Each row is a point. The last column is the point's height on a tilted bowl or saddle (a function of degree 2), plus a little noise. Count its main directions that bend up, bend down and stay straight.
(in the rows, 128 means zero)

Points:
[[ 88 183 192 213]
 [118 136 160 161]
 [111  26 157 170]
 [164  99 122 152]
 [146 179  98 162]
 [104 109 144 157]
 [195 143  81 196]
 [124 117 126 151]
 [193 145 124 145]
 [ 21 178 146 169]
 [147 126 178 173]
 [157 114 135 147]
 [152 115 158 154]
 [109 112 131 152]
 [ 75 200 118 148]
 [130  58 146 157]]
Directions: 1 up, 0 down, 2 straight

Points (25 x 5):
[[155 114  43 172 177]
 [229 129  79 110 194]
 [138 154 140 180 152]
 [133 137 187 115 155]
 [184 177  67 160 180]
 [120 130 182 173 159]
 [123 110  88 205 167]
 [184 118  90 104 160]
 [ 89  92  71 141 161]
 [164 131 110 139 144]
 [158 169 114 154 151]
 [197 177 180  68 199]
 [ 87  98  93 133 151]
 [155 142 200 146 167]
 [ 98 112 124 102 144]
 [ 98  98 163 117 151]
 [179 154 134 107 154]
 [105 128 120 157 141]
 [167 162  96 133 152]
 [126  32  58 146 200]
 [135 131 100 109 140]
 [ 92 203 127 175 174]
 [172  95  77 114 162]
 [106  34 150 100 187]
 [138 148 196 122 161]]
Directions: 4 up, 0 down, 0 straight

Points (46 x 7):
[[114 125 142 123  98 101 134]
 [120 109  79 161 147  94 149]
 [164 115 106 132  65  91 135]
 [110 115 150 151 217 163 148]
 [ 78 143 119 126 195 127 136]
 [ 70 118  95  57 120  57 167]
 [ 90 122 100 129 184  80 138]
 [ 93 124 181  53 121 160 187]
 [ 65 137 106 149 180 227 148]
 [188 126  35 112 133 112 181]
 [102  93 124 115 115  78 142]
 [ 80  81 106  96 142 141 161]
 [202 155 154 109 120 110 153]
 [113 117 157  47 170  82 183]
 [104 103  95 168 131 151 152]
 [ 86 110 143 151 121 109 140]
 [129 109 136  85  65 147 149]
 [ 89 108 150 125 143 125 143]
 [137 186 154 179 185 119 168]
 [128 133 101 112 111  85 139]
 [ 79  75  61 231 114 217 244]
 [143  52  99 115 120 134 176]
 [119 112 124  63  77 140 161]
 [122  49 103 109 155 102 182]
 [ 87 129  79 121  59 139 133]
 [103 199 178 179 162  99 184]
 [135 136 135 183 170 158 153]
 [144 158 147 201 135 127 166]
 [135 150 106 115 119 103 141]
 [147  80 145 115 108  72 147]
 [209  95  92 101 138 132 159]
 [132 115 139  64  98 143 163]
 [ 69 125 106 130 139 116 134]
 [ 41  69 143 162 151  37 159]
 [133 164  99 163 127  86 150]
 [130 148 190 128  98  88 151]
 [171  87  88 149 110 134 151]
 [195  77 128 117 122 100 150]
 [ 90 101 132 137 218 115 145]
 [180 204 119 168  36  54 191]
 [141 158 176  44 159 125 196]
 [ 57  40 136 169 105 106 199]
 [119 200 196 137  90 204 197]
 [164 109 101 188 153  97 155]
 [174 162 103  82 186 119 169]
 [ 82 127  84 199 104 181 169]]
Directions: 3 up, 0 down, 3 straight

Points, 63 rows:
[[115 155 143 181 155  60 174 181 164]
 [ 79  88 143  90 161  97 116  68 161]
 [103 164 118 150  64 152 101 143 157]
 [128 114 229 146 156 100  93 121 220]
 [131  87 181 122 119 144 117   7 220]
 [ 98  80 191 138 126  98  99 107 165]
 [163 162 218 139 169  68 133 102 209]
 [143 125 105 162 101 128 194  93 151]
 [127 129 114 159 156 157 114 119 123]
 [ 63 165  90  60 167 118 182  89 142]
 [180 130 142  75 195  54 107 141 191]
 [116 169 131  80  98 123 156 125 103]
 [127 143  78 117  88  82 161 180 187]
 [208 134 121 117 127  66  95 147 204]
 [177 185 131 155 145 133 153 122 114]
 [145  71 148 130 147 170 105 159 109]
 [125 111  73  90  43 169 100 173 164]
 [102 209 126 176 118 111 170 165  90]
 [156 131 151  78 161 238 136 116 220]
 [100 137 101 137 110 157 134 155 153]
 [133 139 169 137 134 143 176 137 145]
 [183 133 141 115 126 139 142 110 144]
 [135 111 164 154 109 169 135  89 147]
 [161  79 100 158 152 122 142 166 121]
 [110 112 131 162 102 127 158  92 132]
 [177 173  68 147 126 124 143 153 167]
 [ 78 187 146 163 110 149 114  97 125]
 [ 96  78 129 135 139 152  58  51 158]
 [110 125 143  93 118 134  97 110 128]
 [130 148 103 155 162 201 148 150 167]
 [108 131 109 132  92 107  95 151 147]
 [ 67  99 133 136 143 210 133  60 198]
 [148  93 159 116  91  96 119  99 147]
 [126 180 127 222 124  80 128 121  95]
 [199 127 110 153 151 120 186 118 168]
 [154  87 116 171 205 107 125 121 110]
 [128 104  66  97 145 109 111 163 144]
 [160 164 116 153 111 142 141  93 129]
 [107 196 160  69 103 174 141 167 133]
 [144 146 172 158 136 160 106 128 151]
 [110  95 120 156 159  85 190  95 158]
 [101 145 148 147 193 131 244 186 202]
 [123 167 128 152  94 115 126 167 138]
 [161 202 123  73 206 129 107 118  93]
 [107  92 134 104 125 144 109 149 117]
 [145 121 111  80 206 122  80  45 153]
 [153  96 161 113 127 115 134 110 141]
 [ 56 161  60  65 144  96 145 141 166]
 [148  81 128 152  40  94 194  59 206]
 [ 80 103  64 186 113 131 147 107 137]
 [ 73 114 111 109 134  96 121 110 146]
 [101  98 126 129 157 122 123 125 123]
 [121 114 124  80 102 142  41 173 135]
 [116 115 181 129 148 147 142 137 152]
 [ 83 117 153 181  89  75  82 169 175]
 [119 140 159 142 126 109 134 130 134]
 [144 180 188 110 126 115 116 113 124]
 [140 154 139 181 118 139 100 145 136]
 [ 81 103 164 103  97 106 164 181 161]
 [ 91 142  86 161 153 115 102 139 138]
 [132  67  97 136 128 150 236 146 186]
 [155 116 198 130  86 142  68 164 170]
 [188 147  98 108 104 104 171 162 172]]
Directions: 5 up, 2 down, 1 straight

Points:
[[109 191 103  89 117 196 121 159  81]
 [116 130 154 163 135 114 129  84 112]
 [109 109 144 118  80 129 115  71 112]
 [ 72 133 195 194 126  94 116 137 102]
 [192 106 103 143  55  87 171 131 102]
 [183 207 226 135  78 219 148 136  30]
 [ 99  70  75  89 107 149  94  53 115]
 [113 160 144 110 163 129 137 121 108]
 [131 137 144 104 187 149 103 126 107]
 [175 148 151  69 148 126 157 119  89]
 [ 96 162 100  59  72 160  90 179  69]
 [158 178 144 118 102 161 142 135 103]
 [211 121  94 198 166  97 139 146  90]
 [105 119 158 179 109  84 165 160 106]
 [147 136 120 183 146  90  84 136 119]
 [ 64  73 159  91  76 134 100 153  98]
 [164 173 155  89  96 174 187  63  85]
 [ 69 173 173 154 147 127 182 141  90]
 [124  85 122 227 155 132 132 160  90]
 [107 157  57 155 114 168 119  95 141]
 [138  99  96 143 176  87 156  93 106]
 [127 172 148  51  99 157 141 177  77]
 [146 111 164  98 147 117  67  74  91]
 [147 121 197 179 102 132 120 100  91]
 [170  69 151 122 174 201  68 120  86]
 [126 109 129 167 119 118 115  97 124]
 [149 180 177 123  48 165 174 141  71]
 [ 69  97  73 183 146 162 105 151 100]
 [126 150  96  94  78 111 170 103 114]
 [ 98 116  85 126 158 118 130 154 107]
 [153 140  40  63 153  93 114 212  38]
 [ 71  79 142  93  15  83 136 215  58]
 [132 143  91  78 128 166 199  84 111]
 [ 80 115  62  48 154 172 159 134  66]
 [ 59 156 212  83  93 136 124 176  94]
 [127  94 179  96 134 126 141 126 109]
 [141  92  91 111 203 150 170 138  83]
 [ 93 187 163 144 134 105  90  99 101]
 [186 160 130 138 120 106 118 195 105]
 [121 141 125 164 182 132 183 120 103]
 [ 86 131 146 101 168  65 174 117  89]
 [185 189 124  75  15 168 110 102  58]
 [ 51  86  97 185  97 177 148  53 133]
 [118 119 146 150 110 172 112 106 117]
 [218 127 105 187 173 133 189 142  79]
 [ 38 173 155 148 161 116  77 138  98]
 [186  99 125  96 126 112 100 142 108]
 [148 158 139  86 208 123 135 142  91]
 [ 48 226 189  99 102  39 103 129  57]
 [104 168 150 155 137 153 114 129 113]
 [142 161 134 164 160  63 135 112 107]
 [140  93 168 136  71 151  85 122 105]
 [146 164  25 182 118 241 126  47 178]
 [108 194 130 115 128 162 142 143  99]
 [152  58 180 139 159 170  97  90  83]
 [190 148 126  68 108 183  68  91  80]
 [144 160  99 180 189 181 103 141  98]
 [116 196 110  62 113 169 170 142  72]
 [131  87 189 138 160  38  79 146 128]
 [131  73 178  98 110 155 115 126 105]
 [156 134 150 192 113 143  73 154 110]
 [135 176  92  46 122 168 115 149  71]
 [140  36 103 134 149 131 130 111 104]
 [143 201 161  86  56 168 111 151  70]
 [140 153 118 111 166 144 128 107 109]
 [138 122 201 147 132 119 156 125 103]
 [176 118  80  95 175 132 172 138  88]]
Directions: 1 up, 7 down, 0 straight

Points:
[[ 88 103 146 109  97 118 139 115 105]
 [101 126 147 148 169 171 186  72 130]
 [ 41 116 140  94  95 163 123 119  96]
 [ 63 125 170 111 127 131 124 130 102]
 [161  78 104  95  88  98 133 109  84]
 [111 112 169 156  92 150  81  88  85]
 [136 109 175 154 242  96 136 121 106]
 [126 150  79 118 119 117  57  89  87]
 [106 206 149 161 146 108  70 156  86]
 [191 148  96 141 162 165 135 139 104]
 [129 182 166 145 102 108 123 118 102]
 [119 109  88  75 147 106 143 100  94]
 [ 67 202 120  95 111 145  40 120  89]
 [160 150 222  88  99  94 102 157  66]
 [185 172 115 184 139 132  75 113 103]
 [112  83 135 116 113 128 113 138 110]
 [110  90  88 172  70 174 154  79  90]
 [159  98 123 163  51 109 137 142  97]
 [116 132 113  98 162 107 142  62 108]
 [118 122 173 163  69 162  96 102  94]
 [ 78 129 128 160 158  74 144 132 110]
 [110 106 126  61 117 160 125  92  93]
 [173 167 126 180 165 133 131 182  90]
 [107 214 113 110  78 104 138 115 110]
 [140  82 129 110  93 167  44 169 111]
 [132  90 189  35  93  97 109 159  78]
 [132 173 200  99 132 126  59  87  99]
 [135 122 143  77 113 171 121 188  85]
 [ 81 195  88 205 100 142 166  69  80]
 [196 134 130  91 102  95 115 183  83]
 [103 138 186 176 158 163 105  72  99]
 [161 152  93 128 135 101 147 160 102]
 [150 145 146 103 137 103 152 181  98]
 [150 126 118 144 117 123 117 138 108]
 [126 161  31 163 149 106 123 145  80]
 [102 103 103  95 137 125 133 159 104]
 [ 95 158 104 131 139 126 117 136 110]
 [140 122 147 163 184 120 149 114 121]
 [129 178 135 155 130 115 119 127 112]
 [118 115 102 151 114 157 134  74  97]
 [151 151 140 114 185 139 145 176 103]
 [137 106 162 139 135 120  74 157 101]
 [150  86 137 119 167 163 133 172 105]
 [158  70 105 120 123 101 140  75  65]
 [ 92 109 109 178 126 141  87 109  94]
 [123 106 182 133 105 130 131  98  96]
 [149 177 145 106  58 100 174 164  79]
 [183  50 133  95 143 102 129 120  73]
 [145  76 167 146 112 165 162 190 114]
 [146 159 155 117 151  67 104 177 100]
 [128 100 130  98 132 112 138  94  97]
 [108 134 150 145 148 148 146  97 122]
 [133 132 107  99 162 121 148  58 108]
 [147 144  97 134  81 181 135  99  99]
 [110 118 157  96 142 110 168 170 108]
 [120 130 128 129 117 110 147 124 114]
 [128 182 168  93 112 141 109 219  46]
 [110 138 120 110 144 171 162   7 100]
 [104 115 128  73  54  99 142 123 101]
 [182  90  89 170 142 143 132 150 108]
 [142 122 150  67 128 212 174 162  78]
 [124 166 117 118 156 132 127 129 126]
 [118 123 117 168 151 119 169  96 117]
 [114 222 135 129 122  70 119 124 121]
 [121  96 186 129 124 100 171 124 102]
 [162 164  85 118 132 116  56 198  78]
 [ 55 137 101 154  60  34  70  83   7]
 [139 153 159 136 112 154 110 106 112]
 [147 117 120 128 113 155 132 142 110]]
Directions: 1 up, 4 down, 3 straight

Points (72 x 9):
[[ 95 142 169 119  63 162 162  98 172]
 [119 119 110 127 139 207 127  23 216]
 [132 152  85 248 120 112  11 174 219]
 [181 101 202 154 100 158 174  88 207]
 [171 144 124 128 110  66 154 165 161]
 [169 126 115 126 104 115  61  87 120]
 [130 161 121 132  81 119 153 162 145]
 [133 126 114 146 134 131 173  43 155]
 [139  80 153 146  81 137  93 183 116]
 [ 84  87 144 143 162 130 120 171 121]
 [161 160 163  94 155 170  43  81 142]
 [108 100 177 120 111 156 150 152 139]
 [167 151 161 157 121 169 131 139 139]
 [133 119 128  71 137 122 152 114 130]
 [168 157 122 162 132 134 124 171 123]
 [ 77 131 117  82  74  98 129 117 132]
 [154 124 206 169  77 104 116  67 205]
 [196 147 149  99  83 142 183 125 196]
 [136 217 120 164  53 115 137 150 199]
 [ 94  46  56 124 168 191 112 126 138]
 [133 166 188 140 160 144 148 145 143]
 [205 149  93 121 141  47  92 134 170]
 [128 193 135  84 169 113 102 126 126]
 [140 196  77 166 143 118  38  82 157]
 [109 167 104 165 149 149 217 155 155]
 [ 74 172 131 147 170 108  67 138 141]
 [ 86 158 160 148  74 112 105 134 149]
 [ 11 107 123 150 144 154 105 116 138]
 [105 154  75 114 141 116  29 109 142]
 [134  70 206 155 103 143 113 112 145]
 [103  84 212 138 119  76 156 212 202]
 [148 113 136 118  64 175 128 111 155]
 [132 193 154  48 151 132  77 143 158]
 [116 176 173 177 202 155  99 143 168]
 [123 105  82 129  86 148 162 151 124]
 [148  74 149 194 173 172  97 142 122]
 [ 90  79 201 136 108 110 165 111 134]
 [ 93 133 134 160  62 134 135 103 143]
 [ 83 181 126 178 146  95  77 107 141]
 [150 140 116 141 180  93  95 127 122]
 [138  68 176 144 167 124 118 180 121]
 [168  63  56  68 132 157  92 133 106]
 [129 126 107 142 142  80 114  87 119]
 [136 146 148 131 167 152 156  97 131]
 [ 87 163 176 134 140 156 130 143 135]
 [135 111 126 116 124 117  95 160 100]
 [152 126 129 215 107 152 154 135 165]
 [176 181 137 119  75 141  72 113 148]
 [ 49 120 192 128  85 111  98 169 181]
 [118 106  79  87 151 148 174 195 150]
 [166  93 133  68  94 133 101 222 151]
 [129 102 158 181 205 137  99 116 149]
 [103 123 124  83 162 126 117 120 116]
 [144  85 137 121  94 118 102 129 101]
 [119 161 151 161 160 171 195  62 174]
 [ 40 123 105 146 123 113 141 124  90]
 [108 136 172  94 150  87 189 206 180]
 [ 93  67 123 168 134  94 150 152  96]
 [185  94 106 205 141 168 118   7 248]
 [ 35 125 169 135 145 127  38  85 178]
 [ 71 165 168  93 149 152  95 120 136]
 [125 136 134 188 113 188 194 167 197]
 [127 110  85 154  83 169 148 102 140]
 [113 148 114 160 151 170 172  89 142]
 [146  60 135 180  94  87 136 163 112]
 [128 123 162 137 115  31 103 206 210]
 [191 166 158 172 105 148 196  94 219]
 [126 153 120 160 101 107  79 164 133]
 [131 162 119 117 156  93 176  91 125]
 [135 121 177 149 131  88 192 175 163]
 [135 220 112 143 140  90 140 148 139]
 [146 100 121  90 150  98 168 144 126]]
Directions: 6 up, 1 down, 1 straight

Points, 64 rows:
[[140  92 153 185 155 179  97 122 156]
 [ 92 113 108  89 164 135 141 123 146]
 [109 152 143 158  29 109 139 153 157]
 [ 60  73 130 187 125 173 101 154 180]
 [117  89 177 140 165 150 133  87 153]
 [ 59  98 156 133 122 124 130 220 195]
 [182  75  66 164  79 126 113  54 181]
 [148 109 138 134  65  57 128  95 155]
 [167 108 144  87 123 110  67 155 148]
 [143 136 193  86 148 170 121  78 167]
 [188 138  97 102  12 120 107 177 148]
 [ 64  59 156 146 130 104 145 163 178]
 [128 131 136  92 218  53 117  99 141]
 [102 138 152 194  82 143 120 146 155]
 [149 120 105  99 143 136  85 143 139]
 [133  96 123  40  85 111 107 150 173]
 [ 80  81  92 127 108 110  31 129 151]
 [133  84  95 115  99 140  58 148 145]
 [135 142 125 105  80 138  86 197 155]
 [136 100 183 142 155 104 206 122 144]
 [ 85 118 127 115 137 232 137  51 189]
 [167  72 101  77 155 153 133 122 161]
 [129 165 128 120 131 194  95  79 155]
 [ 97  45 133 199 128  82 148  87 195]
 [140 153 165 200 117 154  98 224 187]
 [130 144 134 174 180 180 128 108 154]
 [123 110 183 166 167  90 182 140 147]
 [ 72  64 182  64 131 107 154  71 191]
 [110 121 102 169  76 121 116 111 145]
 [140 207 167  94 143 201 149 140 167]
 [166 189 136  97 149 103  39 120 165]
 [167 161 102 176 146 154 116 143 146]
 [147 130 137  95 109  92 114 111 139]
 [ 97 104  43  92 140 118 143 125 164]
 [ 79 101  71  61 142 126 134 158 175]
 [ 98 111 161 141  86 136 115  81 151]
 [103 187 157 169  65  83 148 130 170]
 [192 186 136 108  85 111 102 126 149]
 [ 54  81 127  86 130  89 125  99 168]
 [ 84 135 105 139 164 205 143 146 160]
 [160 109  43  79 114 187 204 162 153]
 [141 144 117 121  62 148 139 106 134]
 [181 171 185 132 148 129 135 132 146]
 [119  46 182 110 220 183  61 204 210]
 [ 72 165 133  70 124 172 158 110 164]
 [114 152 128 116  67 167  78 130 140]
 [ 85 126 121 191  88 157 153  69 173]
 [119  61  70  69 175 112  87  95 178]
 [ 65  74 123 126 200 166  77 156 174]
 [140  79 131 133  97 109  55 108 141]
 [ 40 152 127 124 109 172 131 154 172]
 [ 96  89 172 143 119 175 168 196 175]
 [ 94 103 138  62 165 149 138 136 159]
 [145 146 114 120  47 148 102  65 149]
 [170 157  66 147 124 125  64  83 153]
 [123  66 112 174 131 141 151 139 164]
 [133 151 112 133 125 135  29 136 141]
 [ 57 168 185 129 153 147 121 143 167]
 [ 31 162  83 154  71 151 136 121 182]
 [111 154 165  57 113 105 119 143 162]
 [ 29  94  76 229 102 146 175 135 237]
 [182  79 148 134 134 145 124  98 152]
 [ 76  46 159 115 129  97  65 165 172]
 [ 78 162  99 159  93 216 147 137 161]]
Directions: 6 up, 0 down, 2 straight

Points (69 x 9):
[[ 99 145 112 109 156 114 117 100 113]
 [ 90 143  95 110  76 110  86  76  57]
 [123  87 185 177 103 111 108  43  31]
 [ 76  96 183  75 105 151  67 131 111]
 [178 104  73 169 118 143  84 154 133]
 [105 137 129 157 187 207 155 152 178]
 [141  92 159  49 103 177  94 101 111]
 [115 171 107 160 155 133  74 147 138]
 [158 139 115 195 161 116  68 138 105]
 [146  49 118  65 171 189 169 178 249]
 [125 170 104 112 109 147 120 159 140]
 [154 101   7  91 124 141 155 183 146]
 [127  82 151 140 128 143 119 146 143]
 [195 156 103 137  87 148 122 129 148]
 [133  94  78 102  71  67 120 131 150]
 [ 83 115 136 150 126 145 164 156 138]
 [116 121 158  66 108 109 141 125 113]
 [101 131 113  42 122 157 133 127 108]
 [132 119 158  80 127 113  61 114 109]
 [109  88  67 150  77 139 107  70 120]
 [104 127  87 200  93 105 116  59  97]
 [217 185  34 160  94 122 127 134 156]
 [ 54 225 137 135 108 167 119  71 132]
 [160  80 146 107 124 191 129  94 159]
 [132 173  95 111  92 197 124  99 110]
 [ 99 112 140 178 190 138 124  70 134]
 [139 105  79  87 153 153 135 171 158]
 [111  72 149 159 116  30 115 182  94]
 [111 128  42 153 117 123 130 148 116]
 [126 151  71 100  39 141 141 134 151]
 [103 142 130  87 122  61 128 191 185]
 [ 67 105  74  90 147 135 186 127 151]
 [123 112  77 183 187 125 156  76 135]
 [128 171 122 112 153  96 152 147 164]
 [105 132 228 186 151 105 138 171 135]
 [132  99 146 138 154 156 139 157 156]
 [103 151 116  64 104 150 140  50  61]
 [ 92  87  98 127 111 110 139 178 145]
 [125 117 138 116  71 110 108  74  78]
 [118 101 147  63 140 176  50 133 163]
 [188 184 142 103 135 136 178 168 134]
 [ 74 128 119  81 174 177 104 116 148]
 [104 135 139 152 127  88 112 158 133]
 [ 78 175  71 129 117 150  91 134 116]
 [ 75 109 166 128 114 232  99 181 233]
 [113 154 188 163 141 171 172 117 136]
 [ 79 103 127  95 163  71  34  92  13]
 [ 63 115 137 159 103 164  98 119 127]
 [150 172 133 175 131  83 162 130 165]
 [181 119 152  89  96  55 183  80 185]
 [180 126 121 139 186 137 110 133 140]
 [ 72 153 148 125 132 202 106 103 143]
 [222 113 106 163  88 149 125 165 156]
 [145  71 124 137 162  33  78 120  73]
 [188 178  53 127 130 156 160 104 128]
 [173 143  77 140 197 143 168 142 126]
 [169 130 172 111 116 160 115 102 116]
 [127 166  98  23  66 155 145 159  88]
 [ 73 114 129 113  91  68 170 183 140]
 [163 142 152 138 189 135 116 185 168]
 [108 135 135 128 128 140 155  85 123]
 [134 115 141 187 118 152  59 184 174]
 [ 90 120 137 135  95 153 186 110 119]
 [ 94  79 109 138 114 162 104  54 108]
 [ 65 112  78 127 101 115  82 105  63]
 [141 118 134 116  96 151 137  85 118]
 [115 155 150 153  86  69 128 149 148]
 [ 96 127 149 165 121 157 149 138 135]
 [ 96 119  69 189 150 181  84  73 121]]
Directions: 4 up, 3 down, 1 straight
